Each row of a before or after table is a point. One or more steps were done to the points. Then noise was added and the rows were shuffled. The steps act on columns, c1 being the first. Name the steps. A step turns or swaps two columns, mirrors them in a line or flattens them onto one, adds a multiple of one to another, or multiplies or shifts one. Angles are multiples of 10 degrees, from the lower column toward the higher: turns from -170 to 170, lines from 10 to 170 but not 90. Use the fewest steps. Two steps may share a column if one is a turn and the other turns, adds or multiplies; they go together, in the order done. Otherwise the lowest column goes first.

Before, 14 rows:
[[ -7 -16  20]
 [ 29  19 -13]
 [-35   5  18]
 [  8 -39 -41]
 [ 13 -21  33]
 [-14  -3  -5]
 [ 41   0 -47]
 [-32 -36  -1]
 [ 42  14 -14]
 [ 10 -22  25]
 [ -6   0   2]
 [ 35 -62 -12]
 [-18 -62  31]
 [  7  17 -13]]
After, 14 rows:
[[  29  -33  -16]
 [  -8  -12  -47]
 [  62    8  -61]
 [  13    4  -62]
 [ -42  -73  -19]
 [ -15  -23  -32]
 [  20  -32  -26]
 [  86    5  -61]
 [  82  -12 -100]
 [  17  -52  -91]
 [ -28  -14  -58]
 [ -72   -4  -29]
 [ -63  -46  -48]
 [  68  -71  -59]]
Steps: multiply c1 by 2; shift c2 by -10; shift c3 by -50

Before, 8 rows:
[[ 50  13 -42 -27]
 [ 22 -14  13 -32]
 [ 24   3  26 -35]
 [ 61  54   6  45]
 [ -9 -24   7 -36]
 [ 18  -6  25   0]
 [-12  58 -54 -12]
 [  4   5 -18  46]]
After:
[[ 69  10  -2  71]
 [ 25   1  13 -54]
 [ 16   8   3 -52]
 [-13  -2  11 -62]
 [ 54  14 -30 -42]
 [  4   3 -16  66]
 [ 19   3  19  -3]
 [  0   3 -34 -17]]
Steps: flatten c1 and c2 onto the line at 10 degrees; multiply c3 by 0.7; multiply c4 by 1.6

Before:
[[ 42 -56  25 -22   8  -4  21   0]
 [ 27  32 -23  -8   5  -4  -6  11]
 [ 53  13  31  -8   7 -25 -11  -2]
 [ -1  29  -3  41 -11  -1  15  21]
 [-22   8 -21  -1  -2 -30  -7  16]
 [ 73  23   4  15  26 -24   8 -21]
 [-23  19 -14 -22   3  -9  49 -41]
 [ -7  13   2 -11  26 -11   0  24]
 [-21  14 -20  72   7  17  -7  -8]
 [-26 -26   7  -9  -1  23  -2 -16]
 [-22  27  -9 -21  24 -10  -5  16]]
After, 11 rows:
[[ -18  -33  -24   -8  -21   -6   -4  -20]
 [  16  -22    1   -1   16   -8  -30   39]
 [ -37   25  -22   -8  -39  -11  -25  -61]
 [  20  -20  -13  -22   12   49   -9  -21]
 [ -39   -4  -22   15  -67    8  -24 -121]
 [  20  -24   -6   72    8   -7   17    5]
 [  -6  -13  -26   41    8   15   -1   35]
 [ -27   43   44  -22  -33   22   -4  -50]
 [  19   16   22  -10   18   -2   23   10]
 [  32  -18  -23  -21   -4   -5  -10   10]
 [  23   -3  -13  -12  -15   -1  -11    1]]
Steps: turn c1 and c5 by -140 degrees; add 1.5 times c5 to c8; turn c2 and c3 by -110 degrees; swap c6 and c7

Before:
[[ 36 -45  -4 -15  11  45 -33   8  52]
 [-17 -55  -1 -84  17  48  10  31  48]
 [-37  -6  43  24  41  45 -28  -6  48]
 [  8  -7 -10  17  28  48 -37  35  14]
 [  2 -17  -1 -12   9  11  36 -45  21]
 [  3 -43  -4  49  20  44   3  24 -11]
 [ 48 -28  -6  39   6 -34  16 -13  29]
 [-27  -2  22  39  -9  37  -2   5  52]
 [-35 -37  59 -11  13  23 -23  -4 -73]]
After:
[[  34  -40    8  -10   19   42   33   13   24]
 [  47  -21  -36   13   22  -35  -16   -7    0]
 [ -37    6    0   49   35   44   26   23   20]
 [ -35  -32   38   45   25   22   23    3 -103]
 [   2   -4    8   -7   39   12  -36  -28   -8]
 [   6  -39  -46   21   16   45   -1   31  -41]
 [ -29   -6  -23   39   -8   37    2   -1   22]
 [   8   -8  -20    2    2   47   38   43  -15]
 [ -19  -55   72  -44   13   49   -9   35   18]]
Steps: turn c5 and c8 by 40 degrees; turn c2 and c5 by -20 degrees; turn c3 and c4 by 60 degrees; multiply c7 by -1; shift c9 by -30

Before (9 x 12):
[[-52 -28  35 -14 -57 -33 -31  48  10 -23   7  46]
 [ 39  44  22 -25  36 -30  61 -10  18   3 -53  50]
 [ 43  17 -42  13 -16  24 -33  -7  10  38   4 -32]
 [-31  45 -17   7 -23  19   4 -30  24 -44 -26  51]
 [ 32  45 -20 -18 -27  30  21 -40  28 -22  31 -45]
 [-20 -11  16  37  30  36 -34  25   1  -5  13  45]
 [ 48  51 -18  41  -6  41 -13 -21 -23 -39  39   4]
 [ 12  49 -34 -45 -25  27  51  53   1  -4 -19 -40]
 [ 22  72  -9 -41  22 -25  13  23  27  22 -38 -33]]
After, 9 rows:
[[-81   8  16 -18 -58  15  56   4  27 -22  31  54]
 [  2  26 -37 -20 -26 -17 -45   1 -44 -23   2 -52]
 [-18   1  -7  27 -26 -13  21 -71 -50  -6 -39 -47]
 [ 18 -23 -42  19  -5  30 -11  23 -52 -39  11 -29]
 [-50   0  -2  21  31  57  39  17  11  -4  22   2]
 [ 12   9 -30 -18 -16  -9  11  30 -19  36 -30 -40]
 [-60  26   9  -5 -25  52 -29  10 -45 -44 -27  17]
 [  8  19  54  23  37  19 -39 -46 -44   4 -18  55]
 [ -8  29  23 -17  24 -42  14 -23 -73  23 -31  -3]]
Steps: shift c1 by -30; turn c2 and c9 by -90 degrees; turn c3 and c11 by 50 degrees; turn c7 and c8 by -120 degrees; add -1 times c8 to c4; turn c6 and c12 by -50 degrees
